Every row gives one point. Each copy is the shape, with its points in the same order, stretched, turned, moved and blurred by noise. Say if it was mirrored as well.

Shape (5 x 2):
[[  4   1]
 [ 36  44]
 [ -2  -6]
 [ 31  10]
 [-23 -17]]
Copy 1, 5 rows:
[[  0   6]
 [-38  22]
 [  5   9]
 [-13  25]
 [ 22  -6]]
Copy 1 is: only turned
Copy 2:
[[  5   5]
 [-34  60]
 [ 14  -5]
 [  0  40]
 [ 24 -33]]
Copy 2 is: only turned

Shape, 8 rows:
[[-16 -15  -2]
 [ 20 -15   2]
 [  2 -17   8]
 [-39  10  11]
 [ 25   0  -7]
 [ 26 -16  -7]
 [-43  -9 -15]
 [ 38  59   3]]
Copy 1 (8 x 3):
[[-10 -28  11]
 [  3  21  19]
 [-18   4  21]
 [-32 -34 -13]
 [ 23  18  12]
 [ 21  20  27]
 [ -8 -60  -2]
 [ 26  52 -31]]
Copy 1 is: only turned
Copy 2, 8 rows:
[[  3  11  22]
 [ 12 -11  12]
 [ 18   0  11]
 [-16  36   4]
 [  4 -23   4]
 [  9 -21  14]
 [-12  29  37]
 [-28 -12 -43]]
Copy 2 is: only turned

Shape, 9 rows:
[[ 15 -11 -21  -1]
 [-43  42  16  35]
 [-24 -23  17 -24]
 [-13  50 -15   7]
 [ -7  -1  25  -7]
 [-20  -9   1 -58]
 [  8 -16 -15  -5]
 [-34 -46 -19  -8]
 [-35  15   3  -4]]
Copy 1 (9 x 4):
[[ -9  10  11  24]
 [ 24  35  -5 -60]
 [ -2 -21  35  -9]
 [ -9  18 -35 -35]
 [ 23  -7  15 -10]
 [-34 -47   7  -8]
 [ -9   4  18  20]
 [-31   3  59   6]
 [ -8   3   4 -35]]
Copy 1 is: only turned
Copy 2:
[[-12  13 -13  -3]
 [ 34 -48  15 -21]
 [-23 -16  12  31]
 [ 10 -14  19 -32]
 [  7  -2  11  15]
 [-48  -1  38  31]
 [-19  15  -9  10]
 [-45  -8 -32  32]
 [ -5 -23  17   4]]
Copy 2 is: mirrored

Shape (14 x 8):
[[ 12 -10  -7  -5   3  -3 -25  12]
 [-23  -1   5  18  -2  15  -3  18]
 [ -3  12 -11 -45 -60  -8  -2   1]
 [-29 -11   8  27  10 -15  21  14]
 [-11  11  -8  14  10  17   0  -2]
 [  4  17 -19 -56 -55  -7  11  29]
 [-29  13  23  14 -17   2  -2  16]
 [ -5 -10  24   7   8  24  -5  -8]
 [-14  25  -1  -8   3  -4  -9  10]
 [-18   9  -5 -55 -40  12 -15  -4]
 [  1  17   5  19   9 -28   9 -20]
 [-21  -3  21 -26   8   6  13  28]
 [ 22  15   8  11   2 -25 -13  10]
 [-12 -17  -9   7  16 -31 -39  30]]
Copy 1 (14 x 8):
[[-14  22   5 -16  21 -14   4   8]
 [  1  -1  -6   7   3 -28  21  -3]
 [-40 -48  10 -16   0  29 -11   3]
 [  9   8   2   1 -16 -21  45  -9]
 [ 20   6  -2  -1  -4 -25   2  -1]
 [-40 -52 -10 -31   9  41  -4   1]
 [-12  -3 -14  15  -8 -21  24  -5]
 [ 17  10   6  16  22 -25  10 -13]
 [ -7   8 -19  -5  -6  -8  -8 -12]
 [-34 -39   5 -12  13  17 -15 -22]
 [ 15  21  12   8 -26  -5   0   2]
 [ -4  -1 -14  -3  12   8  27 -35]
 [ -1  29  -6   5   0  -3   2  20]
 [-32  42   7 -18  11 -33  19   3]]
Copy 1 is: only turned
Copy 2 (14 x 8):
[[ 10   3 -15  18 -14   3  -6 -19]
 [-26  -1  -1   5  -6  11 -15  -8]
 [ 37  -8  37 -11  13  26  -4  -6]
 [-26  -5  12   0 -30 -13 -20   8]
 [-15  -5  -2  10   7  -6 -30  -9]
 [ 32 -22  28   7  23  40   4  19]
 [-16  12   0 -26   1  18 -21  -3]
 [-18   4 -12  -7  -1 -15  -2 -34]
 [  9  -8 -12  -9   3   7 -31  -4]
 [ 30 -23  11 -13   7  24  -2 -33]
 [ 12  13   5 -12  -6 -23 -44   8]
 [-13 -25 -17  -9  -3   3  11   1]
 [ 24  23 -18  -4  -1   1 -26   9]
 [ 17   1 -30   8 -50  13 -15 -13]]
Copy 2 is: mirrored
Copy 3 (14 x 8):
[[  4 -21  21  22   1   7   1   9]
 [  9  11   3  -7   7  19  16   7]
 [ -4 -38 -36  -5  -2  53 -16   6]
 [-22  38 -16  -1  -1  19   4   8]
 [  3   6   7 -26   6  -8  17  12]
 [ -3 -46 -34   1 -23  56   3  24]
 [ 12  19  -4 -21  -3  44 -10  -7]
 [ 19   1  -3  -1   6 -19   6 -25]
 [ -6  -1  18 -25 -15  23  -4   4]
 [-10 -43 -10 -10  11  32   0 -22]
 [-12  18 -10 -30 -13   4 -33   5]
 [-11   0  -2   6 -16  21  19 -21]
 [ 13  -1  11   1 -29  18 -29  18]
 [-22  -2  44  36   6  41  -6   8]]
Copy 3 is: only turned

Shape:
[[-13  -9  26 -34  11  -3   1 -16 -40]
 [ 23 -16  22  39  10  17  19 -36 -42]
 [-43  -6  12 -25 -45  24  14  -5  16]
 [ 11  -7  19 -18  16 -23  30  15  26]
 [-11  14 -16 -23  26 -29  -2  -8  26]
 [-21 -18  31  28 -27  15  13   8  27]
 [-10 -32 -41  -1 -23 -21 -20 -27  -3]
 [-13  -6 -32 -10  32   0   3 -12  23]
 [ -6  23   0  12  11 -15  14  -7 -16]
 [-38  30 -35 -35   7   0   8 -32  17]
 [-28  12 -11 -10 -24  18 -30  32 -42]
 [ 29  16   1 -36 -14  -4  32 -15   4]
 [ 29 -27 -17 -40 -31   9 -42  21  19]
 [-10  11  33  -5 -25  31 -28 -16  -3]
 [-24 -15   4  32  29  13   7  25   1]]
Copy 1, 15 rows:
[[-26  36   1  32  -1 -19 -34  55 -11]
 [ 21   5 -12  36  27  14 -60  24   0]
 [ 14  13  51  57 -16 -41  20  12  -4]
 [-21 -14   4  35  13  33  18  23   5]
 [-12  13   3  14  18   2  25  16  26]
 [ 27 -20  23  41  23  -6  16   0 -20]
 [ 28  59  34  -4  -2  -5  17  -4   6]
 [ 28  15  -7   9   9   4  25  23  39]
 [-10  -1  14  18  31   7 -24  25  23]
 [  5  26  28  36   0 -32  18  20  56]
 [  5  21  32 -26 -22 -36 -22  38 -14]
 [-21   4  30  48 -17  15 -10   3  21]
 [ 11  26  17 -22 -52  -4  32 -21 -36]
 [  2   1   8  30  -3 -49 -16  -8 -31]
 [ 33 -17 -15   0  30   8   1  45   8]]
Copy 1 is: only turned
Copy 2:
[[  7 -33   6   4  12  -7  24  45  -6]
 [ 27  15  -6 -10  33 -16 -28  51 -15]
 [-27  -1 -12   6 -19 -24  33   8 -27]
 [-20 -40  -1  39  -3   3 -13  -7  10]
 [-16 -32  32  16  -5  34  20 -10  10]
 [  3  10 -24  27   5 -19 -13 -12 -34]
 [ 15  16  10  -5 -42  33  26  24   6]
 [ -6  -7  37  13  -3  15  23 -19  21]
 [  2 -23  25 -16   5  10  -9  16 -24]
 [-37 -16  52 -11 -17  20  47   0  -5]
 [ 29 -30  -2 -55  -1 -17  40  16 -19]
 [-38 -28  -5  -7 -15   3   8  31  18]
 [  3 -18 -45 -11 -19  10  44   9  57]
 [  4   2 -31 -16  34  -7  28  23 -19]
 [ 33 -10  19  13  23 -21  -8 -27 -15]]
Copy 2 is: only turned

Shape (15 x 11):
[[ -8  -8 -15  20  16   8  12 -19   0   2  29]
 [  8  -6 -20   6   0  -7  -6 -24   0 -22 -13]
 [-13  17 -19  27  -1  -4 -10  -2  21 -17  19]
 [ -6 -23   5   7 -23  -9 -18 -22 -26  15  10]
 [ 16  22   9 -14 -26  15  -4  -7  22  19 -24]
 [  5   1  10  22  -4  18  11 -26 -29 -13  -5]
 [  9 -17   5  15   0   7 -14  20  17 -25  15]
 [ 19   4   6   7   7 -17  14   9 -15 -11   9]
 [ 26  -9 -20  12 -11  16   3   1 -11  -9 -19]
 [ -9 -22   0  25  13  -8 -17  15  16  24  10]
 [-23  -4  16  -8 -10 -23  -4  13 -23  23  18]
 [-16  -9  -2 -11   0  22  17  19  -7  29  -1]
 [-15 -13   1 -11  18  19  -3  15 -21  29  11]
 [-23  24 -14  -4  -2 -22 -22  -5  23  10 -18]
 [ -9   6  18   2  -6 -21  14  26  17 -24   3]]
Copy 1, 15 rows:
[[-39  -2  -6  -9 -29   4  28   0   4  25  -2]
 [-17 -29   4  -2  -4  10  -1  -4   2 -22  23]
 [-34 -33   3  18   9  17   1   8  -7  12  -1]
 [ -5  -7  26 -24   4 -28 -15  13   1  27  11]
 [ 42  -3 -19  -1  24  20 -45   8 -11 -18  17]
 [-12  10  -7  -4  -3 -19  13  27  11  -3  23]
 [-24  -7  10  13  32 -32   8 -23 -10  -2  -4]
 [-12   6  26   7  17  -6  33  10  23  -7  -6]
 [  4  -9   6   1  -2 -18  13  -9 -20 -41   0]
 [-25   2  33  13  -9 -17 -15 -24 -11  35 -12]
 [-13  11  27 -21  20 -24 -21  20  26  32 -19]
 [ -9  25 -16 -23 -16 -24 -20  -7   1  -4 -29]
 [-12  15  -8 -18 -25 -39 -12 -10  24  23 -21]
 [ -4 -32   7   7   0  37 -60   8   9   4   7]
 [-28  11  19   7  52   0  -9   6  11 -15 -15]]
Copy 1 is: only turned
Copy 2, 15 rows:
[[  8  -8  -2  18  32   2   7  -2  19 -14 -47]
 [  1   7   2   9  24  15 -28  10  17   1  -9]
 [  0   4  -5  44  20   5  18 -28  15  22 -17]
 [-12 -17  -5  24  19 -16 -12  14  16 -47  15]
 [ -8  45  -5 -16 -50  31   1  -7  -4  14  -3]
 [-43 -19  14   4  -1   4 -22  22  35  -9 -16]
 [ -6  -2 -13  20  -3 -18 -25 -30 -11   6 -15]
 [-17 -15   1  -7  -1  13 -25 -21 -20  -6  12]
 [-11  23  16 -10  -2  10 -49 -11  14 -13  -7]
 [ 36  -1 -31  18   6 -20   6 -33  12  -3 -11]
 [  1 -17 -12   6   1 -19  26 -21 -23 -26  37]
 [ 21  22   0 -25 -13 -11  19 -20  -6 -16 -16]
 [ 18   7 -18 -32   3 -21   9 -18   3 -25 -14]
 [ 34  29 -21  11   0  17  37 -11   6  34  15]
 [ -9 -13  -6  17 -22  -4  10 -25 -41  31  25]]
Copy 2 is: only turned
Copy 3, 15 rows:
[[-34  19  21   6 -34 -23   7  26 -16  28  -5]
 [-34 -20  14   1  15 -13   8  -6  -9  38 -24]
 [-33  23  -3  29  -9  -6  13   8  -5  -9  -7]
 [-34 -49  -9  -4   1  13  -9  24  10  18   6]
 [ 39 -23  20  14  26  -1  -9 -23  28 -21 -31]
 [-25 -13   5 -15 -12 -22  28   9  26  34 -34]
 [ -9  28 -23   2   9  -9  -2   7  18   8  23]
 [ -1  10  18 -18  -7 -12  27  -1  11  16  24]
 [-25   1  26 -26  14   0  -9  12  23  17 -23]
 [  3  19   1  12 -17  29 -27  23   0  -3  16]
 [  3 -18 -17  -6 -20   8  -4   2 -12 -23  37]
 [ 14  20  10 -21 -26  -9 -28   4 -19 -26   0]
 [  0  18   5 -10 -41  -6 -35  -5 -17  -7   5]
 [  5 -18   4  35   3  16 -10 -31 -26 -27 -23]
 [ 22  18 -28  -5  10 -14  31 -12  -7 -22  33]]
Copy 3 is: mirrored

Shape (15 x 12):
[[-19   2   5  -9   0   7  16  -7 -11  23   5  20]
 [  1  -6  -7   3  20  -8  14  25 -18   7   4  -6]
 [-17  -1  20   2 -22 -14  -8 -16   9   2 -24  18]
 [ -6  -4  28  13 -11   4 -20  -4  13   6   0   0]
 [ 21  17  -4 -17 -13   2  21   5   8  24  27  15]
 [  5 -19  26  24  -9 -13 -13  -6  25   7 -15  15]
 [ 19  -3 -28  -8  11   1   1  20 -21   9   2   1]
 [  3   5  20  -9  -9  10  15 -11 -11  12 -14  11]
 [-10   8  -2  -9  21  24   8   0  -3  20 -15  35]
 [ -4  -5  -2  16  -4 -10 -18   8   0  11  -1 -15]
 [-12 -12  22 -22  -1  -8  -4 -23 -11  15  -6  12]
 [ 18   8  -6  30  18 -21 -22  24 -19  -1  -1   6]
 [  6   8  10  14  12 -19 -16   3   8  14 -18  -6]
 [  9   3  -8   6  -4   9  19 -19   1  21  19   4]
 [  3   7 -12 -12  12   1  14  -1  -6  -5  18  -2]]
Copy 1 (15 x 12):
[[-13 -13  24  12  -2   3 -34  -2   4  -7  18  19]
 [-19   2 -10  -4  -7  25   0  14  -8  -6 -13   2]
 [  4 -26  18   5  -9 -39  -4 -23  19  -5   4  -2]
 [  3   5  14 -20  -6 -37   2  -1  10 -15   5 -10]
 [-14   2  13  18  13  -3  10  -1  17  10  21  60]
 [ -2  -1   7  -9  -4 -44   9  10  24 -11   4 -12]
 [-13  13  -2  -1   6  34  13  17  -4  14 -15   4]
 [  7 -28  10   8  -1  -1  -7 -17   7 -10  23   6]
 [ -6  -4  10  24  -4  19 -32 -10  21 -10  22  -4]
 [ -5  14  14 -26  -4  -9  14  16   5  -4 -22  -3]
 [ -6 -28  19  -9   5  -6 -41 -11   1   1  27  -3]
 [-20  15  11 -20  19  10  42   3   2 -19 -34 -25]
 [ -8  -7   5 -22   6  -2  16  -3  20 -17 -12  -9]
 [ -2  -2  15   2  24  11  -7  25   8  -1   5  42]
 [ -4  -1 -17   6  15  20  -9   1  -2   4  -8  27]]
Copy 1 is: mirrored
Copy 2 (15 x 12):
[[ -6   7   0  18   8  19  13 -21  -2 -10 -10   6]
 [  7  17  -6   3 -24  22 -19  -4 -13   1   7   8]
 [ 22  -5  12  -3  15 -15  26 -28  -9   9 -25  10]
 [  7  -8 -12  -5  -4 -26  16 -27 -10   8 -28   0]
 [-27  -4  29  -3 -21  22  20  -7  17 -15  -5   8]
 [ 23 -20  14  -4 -11 -29  13 -29 -21  32 -36  14]
 [ -4  13  -3   4 -22  14 -19  20   7   6  12  12]
 [  7   9   3   0   3  11  21 -12  -6  10 -31   0]
 [-10   2  16  25  21   7 -16  -7  -5 -11 -30  -7]
 [  9  -1 -23   4 -17 -10   4 -11  -2   1   7   4]
 [  4  17  -3  10   5  -9  30 -21 -17   1 -20  12]
 [  9  12   7   5 -41 -10 -12 -13  12  28   5   6]
 [ 19  -4  -1  10 -19 -20   9 -15  -9   7 -14  -8]
 [-19 -16  -5  12 -16  12  23  -8   3   9   3   2]
 [-18   9   5  -1  -9  13  -6   0  -6  -3  16   0]]
Copy 2 is: only turned
Copy 3 (15 x 12):
[[ -9  21   9  18  20   6 -16  14 -15  -8 -26 -13]
 [ -4  28  23  12   4  -8 -15   5  -4  11  -8  15]
 [-17 -21  -6 -24  33  -5  17  25  -1 -15 -20  -3]
 [ 11 -32  -2 -33  13  -5  -6   2   5  -1 -35   3]
 [  8   9  -2  23   0  -5 -16  13 -25  12 -13 -43]
 [  2 -37  14 -35  34  -9  16   6  -2  -5 -15   5]
 [-18  37  25   9 -18  -4  -3  -2 -12   6  -2  -5]
 [-12  -7   1  23  13  -4  10  10 -19 -12 -35 -11]
 [-37   9  26  13  27  24 -12   1 -17 -14 -14 -31]
 [ 11   4  11 -31  -4  -3   6   9  11   3 -17  16]
 [-15   6  -3  11  24  -1  14  -7  -8   1 -54   0]
 [ -5  10  31 -18   6 -17   0  11  39  -8   3   6]
 [ -3 -18  20 -19  13   7  17  15  25   1 -21   7]
 [ 24  17   1  17  -2   5  -3  -2 -16  -8  -2 -15]
 [  4  25  -4  24   0  -5 -16  -8 -10  12   3  -3]]
Copy 3 is: mirrored
